Rows are points. Any point is a mix of the corners, with weights that add up to 1. It lies inside the corners' shape when no weight is negative. Is each point inside? If not, which corners have a negative weight?
In the rows, zero is written as 128.

Corners:
(1): [ 71 143]
(2): [119 164]
(3): [173 145]
Points:
[154 150] => inside
[ 84 145] => inside
[140 142] => outside (2)
[177 151] => outside (1)
[164 142] => outside (2)
[124 160] => inside

Corners:
(1): [108 101 102 186 163 114  72 115 184]
(2): [104  94 141 101  98 124 119 107 208]
(3): [119  95 133  96 164 103  98  95 191]
(4): [179 151  90 193 147  93 130 214 105]
(5): [154 198 109 145 112 132 141 110 104]
(6): [ 76 104 153  75 125  55 136 118  83]
(7): [130 185 143 142 145 249 142 135  85]
(8): [107 141 101  80 117 153 121 139 143]
(9): [ 86 111 120  78 162 117 182 103 110]
(10): [111  89 124  84 130  76 135  95  82]
Points:
[112 132 115 111 125 130 130 134 127] => outside (3)
[142 136 108 149 140 105 130 166 116] => inside
[133 144 114 152 152 171 112 125 165] => outside (6, 10)
[150 173 117 167 135 119 113 127  90] => outside (2, 8, 9)
[115 130 121 108 121 137 126 122 146] => inside
[123 118 124  99 123  84 121 127 135] => outside (1, 7, 9)
[124 133 119 135 141 130 115 132 155] => outside (10)
[ 96 109 142 100 138 121 124  90 132] => outside (4, 8)
[101 108 127 110 151 118 132  98 141] => outside (4, 8)

Corners:
(1): [147 117 146 110 134 135 110 110 115 127 114 123 121 142 121 110 124 133]
(2): [131 141 147 148 115 131 137 117  99 106 121 122 131 123 116 163 138 142]
(3): [149 144 111 110 128 142 114 159 141 106 132 131 102 155 118 124 138 114]
(4): [163 139 114 135 122 125 111 136 129 134 128 118 102 113 113 116 133 150]
(5): [152 101 162 140 108 137 124 119 118 115 129 109 123 112 108 139 106 146]
(6): [126 145 146 132 121 115 142 122 123 121 114 112 138 128 126 125 141 129]
(7): [125 139 115 132 122  95 137 129 110 110 115 151 130 175 145 144 126 138]
(8): [115 132 149 105 100 127 144 114 109 120 152 140 134 154 121 137 151 132]
(9): [136 107 126 127 109 123 140 114 129 126 121 115 127 124 103 135 139   7]
(10): [126 141 134 101 127 129 144 117 128 107 118 128 105 153 115 138 139 132]
(11): [144 118 146 143 140 151 130 113 118 107 158 142 109 121 125 121 137 141]
(12): [110 121 134 130 109 126 113 129 117 160 135 105 105 131 138 118 139 150]
(13): [152 104 114 139 140 126 125 132 112 133 145 113 132 116 106 123 126 122]
(14): [127 115 118 116 115 115 107 186 140 127 126 148 118 119 122 175 140 155]
(15): [150 121 124 119 127 116 122 135 113 111 131 125 123 123 121 136 102 109]
(16): [139 144 118 137 135 120 103 114 132 102 127 106 116 122 108 124 135 108]
(17): [ 74 126 132 125  91 133 141 115 122 157 117 132 133 132 138 128 145 143]
(18): [152 117 111 137 128 133 113 117 130 125 128 118 128 112 142 134 145 138]
(19): [133  80 136 124 110 136 143 112  83 112 129 126 120 123 130 116 133 139]
Points:
[143 121 124 132 120 123 120 134 123 117 121 121 126 124 118 136 124 120] => outside (8, 10, 11, 12)
[143 116 135 130 120 132 127 127 116 115 126 131 120 126 127 130 127 128] => outside (8, 10, 12, 13, 16)
[128 122 139 124 113 126 132 121 115 125 124 127 124 131 127 136 131 134] => outside (3, 13, 16)
[138 122 127 124 125 127 122 127 124 125 132 125 119 135 119 128 131 118] => outside (2, 6, 19)
[127 129 137 136 125 123 130 119 124 122 121 118 129 129 118 141 136 122] => outside (3, 4, 8, 15, 19)
[121 122 132 108 122 130 131 130 124 126 131 127 116 141 119 124 138 112] => outside (2, 4, 5, 7, 18)
[128 123 129 129 118 124 129 125 120 125 129 124 123 127 124 136 136 129] => outside (1, 3)
[143 117 138 124 126 132 125 112 118 125 133 113 115 125 119 116 132 125] => outside (2, 3, 7, 14, 17)
[130 126 126 128 116 127 127 130 124 123 128 125 119 130 121 134 140 122] => outside (1, 15)
